Rows are points. To make a cloud, some directions were put in groups of two or more. Within a group, all points are equally far from the middle, so they leave a hole (a ring in 2 directions, a hollow ball in 3). The other directions are filled evenly. Then the cloud was stretched, turned, moved and blurred a little. Count the holes, and give their numbers of directions, smallest first.
In the rows, zero is written as 128.

Cloud (20 x 3)
[[ 24 139  93]
 [160 138  86]
 [ 62 144  75]
 [ 92  81 167]
 [107  76 119]
 [ 58 102 154]
 [148 164 114]
 [ 62  97 149]
 [142  86  97]
 [156 109 176]
 [ 70 193 136]
 [ 59 118 165]
 [ 60 133  83]
 [183 136 135]
 [150 163 111]
 [118 176 127]
 [ 68 172 151]
 [ 76 142 166]
 [163  83  94]
 [183 122  92]]
Holes: 1 (2)

Cloud (30 x 4)
[[172 178 120 146]
 [ 56 132 127 152]
 [175 182  95  83]
 [105  89 133 128]
 [158 142 105  54]
 [175 161 112  41]
 [117 168 136  74]
 [109  94 131  77]
 [161  66 138 122]
 [ 55 128 148 134]
 [216 114 175  88]
 [229 141 153 153]
 [184 119 119  40]
 [131 105 150 143]
 [185 125  93 121]
 [194 134 136 142]
 [ 71 220  56 108]
 [ 46 158 108  68]
 [ 58 196  74 113]
 [118 131 115 108]
 [ 73 182 103  49]
 [107 187 123 101]
 [127 155 102  73]
 [126 150  95 154]
 [151 145 133  84]
 [162 146 107 151]
 [ 88 117  67  99]
 [ 91 156  91  65]
 [122 162 142 125]
 [176  83 103  92]]
Holes: 0

Cloud (28 x 4)
[[173  92 135  98]
 [153 124 154  92]
 [175  97 156  85]
 [192 149 112 110]
 [145 104  70  74]
 [168  71 136 136]
 [120  96 135 176]
 [109 134 207 173]
 [174 103  83  47]
 [216 146 148 166]
 [148 146 178 112]
 [188 123 172 117]
 [116 102 169 214]
 [106 147 194 132]
 [143 119 194  93]
 [123  86 161 152]
 [140 116 214 136]
 [ 90 105  95 207]
 [180 138  68 151]
 [162  65 102  74]
 [151  83 164 136]
 [ 74 138 212 126]
 [155 149 101 159]
 [123 119  81 107]
 [192 118 140  90]
 [158  80 125  99]
 [156  39 161 196]
 [ 95 152 218 138]]
Holes: 0

Cloud (52 x 6)
[[133 156 201 136 127  99]
 [147 118 155  82 133 207]
 [ 76 109 181 123 207 130]
 [ 15 149  83 146 140 182]
 [ 85 149 145  88 206 161]
 [ 81 125 157  50 106  61]
 [175 103 185  98 154 106]
 [ 65 118 231 126 150 116]
 [125 101 122 165 145 198]
 [131 160 186 110 118 203]
 [ 83  81 207 107  74 109]
 [132 103 181  98 181 133]
 [110 104 141 128  71  80]
 [106  99 182  74  63 115]
 [137 190 191  96 104 112]
 [148 191 123 113 186 100]
 [131 175 124  59 105 120]
 [ 48  70 147 134 133 139]
 [ 60 164 106  94 149 155]
 [ 91 167 127  82 130 129]
 [ 71 120 228 136 145 106]
 [107 173 145  73 115  72]
 [121  60 186 136 113 124]
 [152 126 137 142 138 124]
 [ 57 112 120 131 182 145]
 [126  57 163 117 102 145]
 [124 114 112  99 208 114]
 [120 161  95 149 106  98]
 [159 107  55  85 148 135]
 [ 83 144  82 166  91 120]
 [ 90 106 135 122 139 158]
 [132 198 106 102 196 128]
 [117 160 161 147 129 107]
 [ 58 119 143  94 140 165]
 [132 106 180  74 132 157]
 [163 157 122 110 119 171]
 [164  83  99 128 174 102]
 [ 58  78 144 176 165  84]
 [ 52 133  79  67 201 121]
 [117 141 158 139 144 248]
 [ 70 121 177  93 189 180]
 [150 111 147 140 175  85]
 [127 194 143  75 209 136]
 [ 92 173 130 170 190 143]
 [117 161  27  96 153 139]
 [ 29 146 123 176 125 111]
 [ 65  59 156 114  91 127]
 [115 190 172  94 176  60]
 [ 87 185 201 129 120 177]
 [ 94 151 234 150 157  62]
 [ 68 128 166 166 128  36]
 [133 137 108 100 149 102]]
Holes: 0

Cloud (57 x 6)
[[168 202 152 131  56 137]
 [120 184  91 106 139 192]
 [145 170 158 155 212 127]
 [114 128 116 162  94 198]
 [ 89 160  90 110 172 106]
 [124 159 155  70 189 178]
 [196 178 141 116 108 149]
 [170 181 110 138 113 166]
 [ 98 179  78 115 113 194]
 [143 164  39 169 123 172]
 [116 233 154 120 128 125]
 [ 98 221  56 157 178 187]
 [138 185 146  68 140  81]
 [142 180 114 161 160  78]
 [153 129 165  95  40 102]
 [133 166 120 121  64  94]
 [200 134 214 114 123  79]
 [ 94 167 139 182 130 207]
 [195 113 137 101 139 154]
 [129 190  88  68 101 101]
 [120 167  93  97 130  90]
 [168 132  77 126 182 144]
 [162 122 155 174 118  68]
 [102 184 152 201 108 139]
 [148 173 105 139 158 171]
 [174  56 135 120 136 119]
 [174 183 105 149 161 125]
 [141 131 105  92 159  77]
 [130 184 139  99 196 182]
 [126 151 117 185  69  91]
 [111 168 141 117  78 107]
 [162 125 102  81  72 139]
 [ 93 174 137 179 107 104]
 [164 196 149 137  91 135]
 [173 162  76 157 156 145]
 [180 144 125  72 110  61]
 [145 153 113  49 160  98]
 [110 166  48 107 111 140]
 [ 69 193 161 171 163 216]
 [119 198  95 130 137 198]
 [108 164 193 158 240 162]
 [122 193  49 107 153 178]
 [179 121 147 149 134 160]
 [150 129 159  43 162 132]
 [153  93 111 117  73 125]
 [182  83 185  72 115  76]
 [167 128 114  99 180 150]
 [158 148 171  69 214 164]
 [136 146  79 148 118 179]
 [ 92 154  70 119 181 145]
 [129 162  75 147 102 191]
 [142 173  42  99 101 168]
 [151 215 113 106 105  89]
 [153 122 174  88 152  65]
 [139 153  70 152 115 180]
 [160 130 157 140  65  79]
 [145 155  72  88  26 154]]
Holes: 1 (2)

Cloud (82 x 8)
[[ 71 135 117  92 109 123 145 145]
 [ 89 124 117  60 107 138  88  71]
 [203  78 137 105 174  84 145 149]
 [111  83 114 147  77 161 152 140]
 [125  69 142 158 167 153  85 137]
 [171  91 102 156  96 145 149  64]
 [132 132 151 103  62 146 137 171]
 [165  76 149 149  54 175 173  73]
 [110 143 125 111 181  98  47 179]
 [141 114 153  77 117  78  94 119]
 [ 73 129 125  75 111  99 105 159]
 [123 118 112 107 222 103  66 218]
 [131 105  78 195 179 190 152 187]
 [104  97 111 116 126  73  95  79]
 [119  43 176 123  99 134  99 118]
 [117 118 116 122  66 127  95  72]
 [115 177  73  93 115 165 102 126]
 [179  59 145  84 203  99  86 194]
 [ 94 155  84  64  43 153 104 118]
 [129 155  84 111  89 122 127 123]
 [124 173 148 120 106 153  68 150]
 [114  74 172  71 169  80  74 160]
 [126 160 106 124 184 134  81 114]
 [106 129 153 158 180  88 164 131]
 [ 78 134  51 167 160 155 161 147]
 [149 110 131  80 143  73  45 109]
 [104 138 114 156 175 151 169 187]
 [174  47 130  97 142 131 107 193]
 [ 64 138  93 117 149 173 146 126]
 [ 95 136  51 184  91 216 136 125]
 [155  47 157 105 205 191  93 203]
 [134 121 109 119 215 135  75 172]
 [160  77 137  73 146 149  71 154]
 [106 197 112 151 135  93 146  57]
 [ 76 138 121  52 135  83  80 119]
 [167 127  77 152 147 176 144 159]
 [130  69  92 124 183 104 126 168]
 [132 152 125 150  87 175 106 141]
 [134 191  74  94 129  47 144  94]
 [ 72 119  99  61 132  74  59 116]
 [137 118 136  86 153 157  79  87]
 [122 115  67 110  51 131  67 118]
 [ 83 146  47  91  76 161  85 104]
 [123 156 100 125 157 128 129  59]
 [122  78 154  63 189  92  36 137]
 [ 76 135  77 120  54 142 161 106]
 [ 99 160  86 128  20 118 142  90]
 [122  90 117  36 129  72 102 122]
 [147 146 138  75 148  98 101 207]
 [102 199  52 194  94 136 167 118]
 [187 101 144 115 206 121  98 127]
 [101 184  59 132  45 164 182  97]
 [150 130 104 119 200 105  56 167]
 [125  99 109 136 232 179  99 166]
 [143  70 158 140  92 192 137 134]
 [160 104  92 208 147 176 102 192]
 [110  54 121 117 155 171  72 161]
 [142 110 121  70 143  61  61 107]
 [144 171  85  56 125 174 143 191]
 [171 123 109 186 107 202 124 197]
 [217  82 107 123 154  64 144 117]
 [113  97 117 152 174 172  50 164]
 [126  68 126 139 133 175 160  91]
 [127  81 138 144  76 149 106 146]
 [179  89 150 133 136 130 121 170]
 [110 112 157 120 147 218 128 180]
 [ 84 173 153  92 175  61  52 106]
 [106  86 135  72 192 139  99  96]
 [194  89 138 181 121 180 157 214]
 [128 183  94 101 136 135 105 170]
 [ 84 106 106  95 209  82  15 138]
 [189 118 106 113 196 152  82 129]
 [ 95 130 111 101  65 192 172 132]
 [ 71 182  86 144  78 185 151  49]
 [120 139  94  81 134  12 151  82]
 [ 93 198  69 124  97 135  87 181]
 [ 97 124 105 128 163 115  62 147]
 [142 123 135 127 105 222  94 205]
 [123  99 141 150 154 206 109 214]
 [183 108 137 108  79 176 122 201]
 [145 190  82 113 156 140 104 131]
 [103 145  63  81 126 174  49 154]]
Holes: 0
